Every row gives one point. The points of each table are mixes of a few directions, plus a little noise. How many directions does each table use, and how many do they share? Where both have some left over, give the other angles between the two spaces (their principal angles), to ten degrees, smallest first.
(in the rows, 128 means zero)

First, 7 rows:
[[142 172 204]
 [ 95  98  83]
 [ 65 147 184]
 [217 133 109]
 [105 121 122]
 [130 117 108]
 [143 109  87]]
Second, 6 rows:
[[131 118 109]
 [120 155 180]
 [136 100  75]
 [114 177 223]
 [139  89  52]
 [128 129 129]]
Directions: first 2, second 1, shared 1

First (10 x 8):
[[113 159  72 121 129 131  97 148]
 [109 122 178 104 153 147  96 145]
 [151  81 129 125 141 110 153  99]
 [135 100  92 124 143 124 159  96]
 [126 143  56 122 131 116 100 141]
 [112 150 211 145 110 160 162 126]
 [146 122 249 158  95 130 168 121]
 [120 154  61 135 119 132 136 125]
 [119 157 127 134 114 133 112 148]
 [149  92 105 112 146  95  99 131]]
Second (10 x 8):
[[134 136 124 134 121 113  88 150]
 [129 152 146 104 126 106  50 191]
 [108 121 151  91 151 158 198 103]
 [124 129 134 118 132 132 135 129]
 [148 146 113 155 105  88  20 183]
 [147 119  92 181 108 114 111 110]
 [116 113 134 115 142 157 209  82]
 [124 132 138 113 134 130 127 136]
 [132 120 114 148 124 129 143 108]
 [118 113 130 122 139 153 200  85]]
Directions: first 4, second 2, shared 1; angles 40

First (9 x 11):
[[187 110 169 138 112   7  92 134  77 138 138]
 [128 128 128 128 128 129 128 128 128 128 128]
 [153 120 145 132 121  77 113 131 106 133 132]
 [104 136 111 124 134 179 143 125 149 124 124]
 [119 131 122 127 131 146 134 127 136 126 126]
 [114 132 118 126 132 158 137 127 141 126 126]
 [113 132 118 126 132 159 137 126 141 125 125]
 [130 127 129 128 127 123 127 128 126 129 128]
 [105 135 112 124 134 176 143 126 148 124 124]]
Second, 8 rows:
[[128 128 128 128 128 128 128 128 128 128 128]
 [137 132 140 129 127 110 126 124 116 136 123]
 [113 122 108 126 130 159 132 135 149 114 136]
 [ 86 111  74 123 134 214 139 148 187  91 150]
 [138 132 140 129 127 108 125 123 114 137 123]
 [141 133 144 129 126 102 125 122 110 139 121]
 [120 125 119 127 129 143 130 131 138 121 132]
 [161 142 171 132 123  60 119 113  82 158 110]]
Directions: first 1, second 1, shared 0; angles 30

First (11 x 18):
[[112 158 102 134 146  85  90 137 110 112 144 131 131 134  93 124 130 166]
 [124 135 122 129 132 119 120 130 124 125 132 129 128 129 120 127 129 136]
 [141 103 149 123 113 163 158 121 143 140 115 125 126 123 157 131 126  98]
 [ 88 204  64 143 173  21  34 150  83  90 169 136 136 143  40 119 134 222]
 [171  44 199 111  79 246 232 104 177 170  84 119 120 111 224 137 121  25]
 [ 94 193  73 141 166  36  48 147  90  95 162 135 134 141  53 120 133 208]
 [150  87 163 120 103 186 179 116 152 149 106 124 124 120 176 133 125  77]
 [148  89 161 120 105 183 176 117 151 148 108 124 124 120 173 133 125  80]
 [141 104 148 123 114 162 158 121 142 140 115 126 126 123 156 131 126  98]
 [110 163  99 135 149  78  85 138 107 110 147 132 131 135  87 124 131 171]
 [128 127 129 128 128 129 129 128 129 128 128 128 128 128 129 128 128 127]]
Second (8 x 18):
[[133 154 135 115 120 149 130 127 109 114 155 133 141 142 123 150 105 138]
 [150 161 109 116  80 217 120 138  87 172 145 121 128 163 147 134 124 139]
 [103 157 132 152 147  46 104 133 120 109 155 107 166 108  96 132 134 174]
 [141 114 123 145  86 213 155 129 129 188 109 112  83 119 200 136 102 103]
 [119 107 184 128 157  23 142 118 157  86 136 109 219 104  81 114 182 131]
 [126 164  95 140 106 157 101 141  96 160 141 117 113 141 136 130 119 159]
 [123  88 105 105 178 153 146 112 164  72  92 200   7 126 149 152  48  72]
 [130  79 142 122 151  66 127 126 162 124  92 124 168 123  93  77 211 108]]
Directions: first 1, second 5, shared 1

First, 11 rows:
[[114 146  65 110  16 134 118 137 126 202  88  78  94 144 146 178 139 162
   91 117 148 118 121 177 168 120 124 120 131 129 128 127]
 [102 164 147 164 142 126 129  33 156  39 161 146 120 187  99 141 176 179
  181 166 100 152 106 123  55 102  42 156 231 129 105 102]
 [ 63 195  60 117  79  93 157 148 146 244  32 103 105 178 134 141 161 167
  156 170 129 156 113 249 175  69 129 138 241 100 113 101]
 [141  78 174 140 143 108 109 103 153 101 152 168 145 101 120 124  97 114
  101 116 105 131 141  72 123 145 161 165 108 188 132 144]
 [136 117  98  98  26 151 111 131  88 164 132  96 113 135 142 186 115 120
   59  93 153 115 121 123 145 131 151  99  68 149 145 142]
 [144 135 148 127 148 135 142 119 106 124 129 135 152 115 133 107 124  94
  139 132 133 158 112 114  95 109 150 116 128 126 147 123]
 [148 110 123 142 188 128 118 183 163 121 126 119 119  79 136  82 120 141
  150 120 129  84 162 129 170 176 114 134  92  96 111 137]
 [168 111 148 159 159 127 114 122 172 111 128 124 138  63 144  75 116 129
  151 127 123 132 138  98 119 150 133 156 122 134 131 130]
 [122 127 175 132 205 118 148 114 116  84 148 171 159 139 110 101 127  97
  158 147 112 153 121 105  90 111 138 130 148 127 132 122]
 [126 100 119  95 126 145 122 175  86 125 156 129 118 141 119 162 111 109
   85  95 142  82 146 117 162 157 138  91  43 120 127 148]
 [145 124 150 122 175 144 138 140  96  91 155 138 144 122 124 110 123  96
  139 123 134 126 127 104 106 137 129 102  96 108 137 130]]
Second (9 x 32):
[[126  76 103 147 105 116  74 152 208 110 144 120  74 104 121 147 117 206
   96 101 115  43 185 119 206 211  80 175  83 150  85 151]
 [167 148 126 151 176 143 135 152 148 130 109  99 137  70 153  59 138 123
  179 137 139 137 129 135 117 140 118 124 133  82 132 119]
 [110 110 121 124  57 117 107  94 142 137 133 133 110 152 121 181 122 156
   83 118 119 121 128 119 139 128 127 151 131 177 121 135]
 [ 91 134 105 150  93 128 101  77 174  60 162 124  76 190  98 184 168 221
  136 135 109  84 141 137 128 153  21 156 173 132  82 122]
 [127 138 157  91 130 125 167 135  51 176 112 152 177 139 134 128 106  39
  108 131 138 192  92 125  97  68 220  92 120 142 172 125]
 [138 136 137 124 197 136 148 167 110 125 127 132 144 110 131  86 125 100
  160 134 136 126 132 133 130 133 138 104 111  90 133 127]
 [112 117 159  77 140 118 162 153  46 171 124 169 171 152 119 147  94  39
   87 122 134 165 109 120 122  83 223  92  93 152 163 136]
 [142 173 121 153 158 148 140 109 136 101 123 103 129 122 135  89 161 143
  190 152 136 149 108 144  85 115  81 119 178  80 124 106]
 [136 122 124 131  96 124 119 118 136 148 120 120 126 114 138 133 123 131
  113 123 129 137 127 124 132 124 144 138 128 149 135 131]]
Directions: first 6, second 4, shared 4

First:
[[144  89 114 160  91 173  89 162 137 131  84 104  97 128 136 127 147  95
  129 139 134 120 109 145 125 131 150 163 117 113 135 109]
 [ 86 134 138 103 158  57 185 103 160 139 158 122 165 150  91 127 118 138
  163 120 139 128 157 112 126 137 124 102 127 145 114 154]
 [ 78 139 142  95 157  84 169  98 131 141 167 129 144 123 130 127 121 139
  134 108 123 140 153 106 135 129 104 117 140 145 117 145]
 [183 133 116 150  95 229  48 151  64 113 107 151  76  87 196 134 133 125
   63 130 104 135  90 145 139 114 117 161 141 107 149  94]
 [157 166 129 121 143 143 116 117  90 114 147 162 133 112 147 131 113 159
   97 123 113 132 118 127 133 118 113 108 140 125 134 128]
 [ 84 151 144  90 165  75 178  93 129 136 175 138 155 126 122 129 113 149
  134 110 124 138 153 104 134 130 102 102 142 148 117 150]
 [ 65  61 128 144 122  42 190 144 242 156  96  54 161 194  35 120 150  78
  232 142 177 107 159 130 105 156 177 133  92 140 105 152]
 [176 212 132 109 169 109 137  95  78 105 176 194 165 116 132 133  92 195
   93 127 109 134 126 121 135 112 102  67 142 130 133 139]
 [ 70  45 127 133  67 249  56 167  93 153  91  80  20  67 240 130 175  59
   76  96 106 151 111 129 146 130 106 242 151 121 140  84]
 [204 147 113 158 104 197  66 151  86 106 102 156 106 111 152 132 125 138
   88 145 115 124  94 147 129 115 136 132 127 104 147 105]
 [160 133 119 152 137  54 168 132 198 121 108 120 190 193  27 125 121 134
  201 164 162 100 135 141 104 136 178  77  92 126 119 152]]
Second, 11 rows:
[[204 196  81 173 124 161 119 122  85  78 132 104  87 200 127  97  79 127
  113  29 140 117  50 168 130 105 111 156 119  87 155  65]
 [191 186 116 153 162 151 119 125  77  92 121 154 101 167 149 115  99 145
  106  94 105 124  94 136 130 110  98 127 152  98 157 105]
 [ 38  71 134 104 150  98 172 128 169 164 136 140 161  46 143 154 178 124
  148 150 138 130 190  93 125 158 132 117 159 146 119 160]
 [110  99 119 151 113 146 120 139 138 131 107  50  77 199 125 105 128  73
  161  69 134 132 105 149 134 120 124 193 112 122 133 106]
 [116 168 116 108 152 106 172 110 120 117 163 211 169  35 150 149 127 183
   85 144 136 122 143  97 119 147 114  71 173 119 132 127]
 [ 66  76 168  98 179 103 143 136 145 164 113 173 154  65 155 159 180 135
  142 207  94 137 211  80 126 147 120 101 173 152 124 189]
 [140  82 168 124 125 130  80 144 142 157  98 107 141 159 103 136 151 112
  164 199 104 137 164 135 136 115 154 127  95 159 115 178]
 [130 190 126 103  72 128 138 112 109  96 156 151  81 131 149 106  66 145
   48 121 135 131  62 120 116 133 102 131 125 107 114  66]
 [218 199  93 134  57 134 104 111 117  97 166 136 169 131  71 122  73 171
   93 119 173 117  62 175 126 111 167  88  62 120 113  94]
 [ 94 104 138 122 171 118 149 132 131 144 122 152 142  93 148 146 159 132
  141 146 113 129 172 103 128 139 118 117 165 134 136 155]
 [ 98  37 146 139 101 131  94 150 176 172  94  29 125 182  86 125 167  64
  207 135 136 136 156 154 140 121 168 178  74 161 111 162]]
Directions: first 3, second 5, shared 1; angles 40, 60

First:
[[123 138 131 116 141 112 134 108 173 129 125 148 137  95 182  86 118 104
  128 148 119 137 151 139 164 139 155 105 117  80 104 115]
 [141 117 128 149 106 171 112 176 124 146 122 103 150 142  62 181 139 141
  137  99 130  98  92 138 109 122 114 129 115 159 176 124]
 [142 107 122 158 100 169 111 182  46 132 131  85 120 194   9 220 146 173
  133  82 145 102  74 113  58 105  76 166 143 221 187 151]
 [ 99 145 119  84 172  27 168  23 100  77 154 176  65 120 249  27 108 109
   99 182 127 194 199  90 140 136 141 141 169  89  24 149]
 [136 128 135 137 119 158 116 157 169 148 118 120 159 109 117 140 130 121
  141 121 124 106 115 150 148 132 141 110 104 115 153 109]
 [132 136 140 128 129 146 116 143 218 153 111 140 173  73 169 101 123  97
  141 138 113 113 135 164 186 142 169  85  87  68 136  96]
 [125 133 133 122 133 124 130 119 163 132 124 139 139 103 163 104 124 112
  128 139 122 130 142 139 155 136 149 110 116  97 119 117]
 [121 127 121 121 133 110 135 111  91 113 136 130 106 147 127 127 129 137
  122 130 135 143 133 111 108 121 113 145 149 148 112 142]
 [130 119 121 136 120 132 130 137  65 119 136 111 105 170  79 164 135 153
  123 111 139 128 111 109  85 117  97 158 150 180 141 148]]
Second, 11 rows:
[[116 179 140 144  99 175 149 182 130 148  94 130 159  94  85 150 136 193
  103  94 182 157 122 151  91 107 108 179 115  56 177  82]
 [140 156  75 143 106 121 107 119 116 126 130 132  99 180 103 172 140 135
  152 121 142 120 115 125 107 135 118 119 151 207 146 129]
 [160 142 105 153 118 142 118 157 115 135 117 126 139 158  88 205 130 108
  130 125 140  74  95 137 101 138 133 102 135 189 151 133]
 [110 108 132 111 153 106 126  83 134 118 155 137  99 123 183  56 122 135
  128 144 103 152 152 125 154 120 143 141 122 103  92 134]
 [112 144  87 126  90 138 109 102 213 138 120 146 154 134 153  91 155 157
  171  96 131 130 154 167 119 122 143 126 133  71 165  75]
 [134  74 184 111 190 101 144 118  69 111 153 114 103 106 157 101  94  83
   91 171  91 126 124  91 168 132 133 122 113 148  62 188]
 [125  91 144 114 155 124 121  98 173 124 145 139 150 107 188  62 125 108
  130 138  92 106 147 152 151 123 169 115 109  68 106 123]
 [151 172  99 155  93 142 129 178  77 134 103 113 118 163  39 242 134 130
  126 115 172 115  87 107  90 140  89 123 152 225 166 137]
 [ 70  95 184  65  89 115 159 118 204 136  97 101 176  53 141  56 138 119
  152 103 115 209 189  99 172 136  82 124 137  12 134 115]
 [148 119 127 139 157 111 126 127  62 115 147 121  87 157 115 164 113 103
  112 156 121 111 102 100 132 137 125 119 135 217  98 172]
 [138 126 129 143 158 135 125 125 116 126 145 143 125 127 156 107 120 138
  109 141 121 102 118 153 121 115 160 141 108 111 115 125]]
Directions: first 2, second 5, shared 0; angles 30, 30

First:
[[131 135 146 146 119 132 133 120 140 111 115 154 120 121 111 141 135 125
  131 108 121 121 124 131 143 144 143 125 119 144 133 129]
 [135 137 136 150 120 138 130 119 137  99 109 151 137 123 110 145 157 123
  127 114 139 119 134 140 138 125 135 137 124 165 133 137]
 [134 134 130 142 124 134 127 122 131 109 116 139 139 125 118 141 152 125
  124 123 141 122 135 138 131 118 129 141 128 158 129 135]
 [137 136 128 152 123 140 126 119 133  97 109 145 148 126 112 147 167 119
  122 125 152 119 141 143 129 111 124 149 129 176 129 140]
 [141 145 149 169 114 143 130 113 146  80  97 170 136 117  95 155 171 118
  127 102 142 111 133 145 147 130 145 142 118 186 137 140]
 [128 126 120 123 131 126 126 130 123 132 132 121 131 131 132 125 129 129
  125 135 134 131 131 128 122 121 122 132 133 128 126 129]
 [104  91  80  37 160  96 119 161  88 232 197  29 117 154 202  65  42 152
  127 191 108 164 119  93  81 116  88 104 155   7 109 106]
 [142 152 162 181 107 146 135 109 155  69  85 192 129 109  82 164 174 113
  131  86 132 107 128 145 160 145 158 137 109 196 142 138]
 [109 106 126  75 141 103 132 149 115 197 170  90  87 135 168  86  41 144
  140 140  78 147 102  96 121 165 131  81 129  24 123  99]
 [123 117 105 100 140 121 122 138 110 156 148  90 137 138 151 109 113 136
  123 156 135 140 133 122 108 110 105 131 142 101 119 126]]
Second (8 x 32):
[[ 92  98 184 153 107 100  96 109 137 103 110 167 135  89 111 145 124 120
  100 103 145  98 163 103 134 129 139  90 100 148  91 156]
 [168 179 112 144 114 150 172 127 161 107 109 175  75 157 113 113 134 127
  170 105  96 149  84 169 158 157 161 152 130 128 177  93]
 [115  97 104 113 155 134 100 137  86 149 147  55 197 121 143 146 153 129
   98 172 167 121 162 112  91  81  77 144 145 148 102 160]
 [122 120 156 142 130 134 123 127 128 124 122 135 135 108 110 149 127 125
  124 107 111 111 125 113 144 155 141 108 115 136 128 133]
 [150 129  86 108 170 169 133 153  90 162 156  47 177 140 138 141 151 137
  131 165 122 134 112 124 111 117  94 157 156 132 144 128]
 [157 150 110 140 135 158 147 133 129 119 121 123 136 139 113 140 159 128
  142 125 121 132 110 148 138 135 130 155 136 153 155 123]
 [ 87 103 184 134  98  79 107 109 149 122 120 180  90 102 127 117  80 125
  113 101 124 114 150 102 136 145 154  72  98  99  95 133]
 [135 146  86  95 114 104 145 129 147 144 136 139  75 169 166  71  97 134
  149 150 135 166 122 157 114 102 126 145 147  80 136  98]]
Directions: first 2, second 4, shared 2

First:
[[ 92 142 177 172 207 148 150  92 151 135 121 114 146 101 142 132 179 137
   76 165 125 159 106 191 161 124 181  91 127  88 131 105]
 [112 136 166 127 192 147 116 139 118 117 130 110 162  91 123 151 167 138
   94 147 132 136 106 159 158 123 173  92 118 100 120 115]
 [138 130  74 153  66 111 127 153 145 138 109 119 129 171 119  94  70 130
  166 127 145 150 157 107 155 128  93 168 124 165 157 126]
 [140 113 110 147  81 102 160 111 154 130 119 147 102 156 150  96 109 105
  147 136 120 134 138 104 100 130 105 131 129 147 137 135]
 [128 127 141 104 117 132 132 110 127 135 135 155 116 118 137 136 140 134
  133 103 124  94 138 112 108 145 118 116 138 119 109 142]
 [101 143 182 124 215 129 116 126 111 111 128 129 139  80 133 140 186 112
   79 163 119 138  94 165 155 116 204  38 112  85  97 123]
 [162  97 100 128  93 126 135 133 119 119 142 101 116 160 122 137 104 121
  147 124 119 135 119 115  76 118  81 205 133 160 158 124]
 [142 123 189  78 136 170 132 150 129 118 144 158 184  67 135 161 174 177
  133  93 146  50 137  95 127 181 120  81 119  91 103 135]
 [145 122  69 128  84  91 109 155 111 120 123 115  99 170 114 108  75  95
  154 133 123 155 131 107 115  97 109 164 125 173 140 135]
 [121 144  73 120  86 122 101 109 116 157 128 131  86 167 106 128  81 133
  151  87 128 128 154 125 125 119  98 195 155 152 127 141]]
Second (11 x 32):
[[137 123 102 204  92 100 163 184 184 111  89 105 175 159 141  55  88 115
  148 197 154 192 140 116 194 123 131  97  87 160 182 104]
 [136 117 154  95 155 152 119 113 102 125 152 123 126 106 122 172 158 141
  113 106 116 100 111 136  90 132 123 149 140 111 115 130]
 [120 135 160 103 134 142 133 118 134 134 131 161 138  98 138 137 154 145
  126 106 133  86 139 115 131 155 134  86 131 102 102 139]
 [122 159  95 137  88 132  97 207 143 134  99 121 188 132 103  99  76 163
  167 121 176 133 170 100 228 145 121 113 104 147 146 124]
 [119 132 128 108 136 125 120  93 111 138 138 143  91 128 129 144 137 119
  119 108 112 114 124 135  98 122 130 138 147 120 105 140]
 [119 130 150  99 144 132 130  80 116 138 143 159  93 112 139 149 158 122
  113 103 109  95 123 132  87 134 134 115 149 105  94 144]
 [116 135 129 117 130 119 129  91 124 139 131 152  92 129 136 129 136 114
  122 114 114 116 130 131 106 125 134 119 143 120 105 141]
 [113 131 138 120 134 111 144  68 131 140 132 166  75 129 150 124 148 102
  114 119 104 114 126 133  89 125 140 104 148 113  96 145]
 [163 106 145 160 126 162 138 236 152  92 117  68 249 109 113 123 120 174
  144 170 172 150 125 113 194 149 114 129  77 141 192  89]
 [159  86 125 147 159 134 136 128 103 102 151  61 124 146 117 159 137 112
  105 163 103 173  78 160  70  92 116 209 127 148 169 103]
 [103 155  82 117 109  99 100  88 109 155 123 150  59 160 119 118  96 102
  134 102 114 135 143 135 121 105 131 149 155 141 102 149]]
Directions: first 6, second 4, shared 4

First:
[[  7 134  97 114 127 123 115 161 109 215  85 120 159 113 156 109 180 116
  103 116  86 134 149 119 127 111 212 159 110 157 183  56]
 [126 130 128 128 129 130 130 125 129 130 127 128 127 129 128 131 130 124
  128 132 128 126 125 128 128 127 129 127 126 125 129 126]
 [163 129 137 134 130 131 135 114 135 103 139 131 116 135 119 138 114 128
  136 137 140 123 118 131 127 132 103 117 131 115 112 148]
 [ 37 118 106 114 120 113 105 177 107 191 103 120 167 105 149  89 160 144
  104  89  94 149 171 121 130 119 189 163 125 173 166  84]
 [ 96 121 120 122 124 119 116 152 119 150 121 124 146 117 136 108 137 139
  118 107 116 140 151 126 130 126 149 143 130 150 141 114]
 [143 149 130 134 138 146 149  89 139 120 124 133 102 148 124 165 132  95
  138 172 137 104  87 129 124 123 121 108 115  92 126 123]
 [151 118 135 129 125 122 123 136 128 110 140 128 131 124 122 118 114 144
  130 113 134 136 140 130 129 134 111 129 138 136 116 147]
 [175 123 140 134 128 129 131 118 135  93 146 131 119 132 117 133 107 135
  138 129 144 128 123 131 129 136  95 117 137 119 106 158]
 [150 111 136 128 122 116 117 146 125 109 142 127 138 118 122 107 111 154
  129 100 134 144 151 130 131 136 109 134 143 146 114 151]
 [172 138 138 135 134 140 144  96 141  98 138 133 104 144 117 155 114 113
  141 156 145 113  98 132 126 130  99 107 126  99 110 147]
 [183 137 141 136 134 140 144  94 142  89 143 134 102 145 115 155 110 115
  143 157 149 113  98 132 126 132  91 105 127  97 106 154]]
Second (10 x 32):
[[ 70 127 117 110 108 118 109  87 104 144 130 102 119 135 140 138 142 139
  147 135 119 104 135 125 161 152 156 156 179 159 140 129]
 [186  83 121 157 166 156 152 110 172 120 130 124  83 125 145 112 104 150
  101 146 130 127 133 120 178 142  92 121 145 112 124 121]
 [ 77 168 136  96  83 101 100 111  81 120 139 120 154 138 111 155 144 116
  169 121 133 113 120 138 104 136 151 140 148 152 122 154]
 [100 169 124  94 104 108  93 114  98 120 143 121 128 124 115 162 126 101
  164 125 137  97 114 148 129 152 109 137 168 165 108 151]
 [ 96 153 127 103 108 110 102 110 102 125 139 117 130 133 121 148 129 118
  156 125 133 107 121 133 129 140 130 141 156 152 120 142]
 [168 123 138 137 149 126 138 142 146 113 132 138 126 135 123 120 107 131
  120 119 138 138 124 113 110 104 110 118  94 100 122 125]
 [158  65 130 168 153 152 167 105 163 131 118 118 105 142 151  94 124 176
   95 142 119 148 146  99 162 119 149 130 119  92 151 111]
 [119 139 120 121 151 120 120 164 137 149 119 137 135 120 131 120 121 112
  113 110 124 131 129 118 113 106 126 131  97 127 136  96]
 [137 137 143 140 116 131 147 171 124 126 115 152 170 125 114 117 147 121
  115 118 126 163 127 135  73  97 150 105  69 102 132 128]
 [167 116 124 153 139 158 152 164 153 132 114 150 132 103 129 115 137 117
   97 137 122 152 129 151 125 130 109 100 106 118 124 122]]
Directions: first 2, second 5, shared 1; angles 90
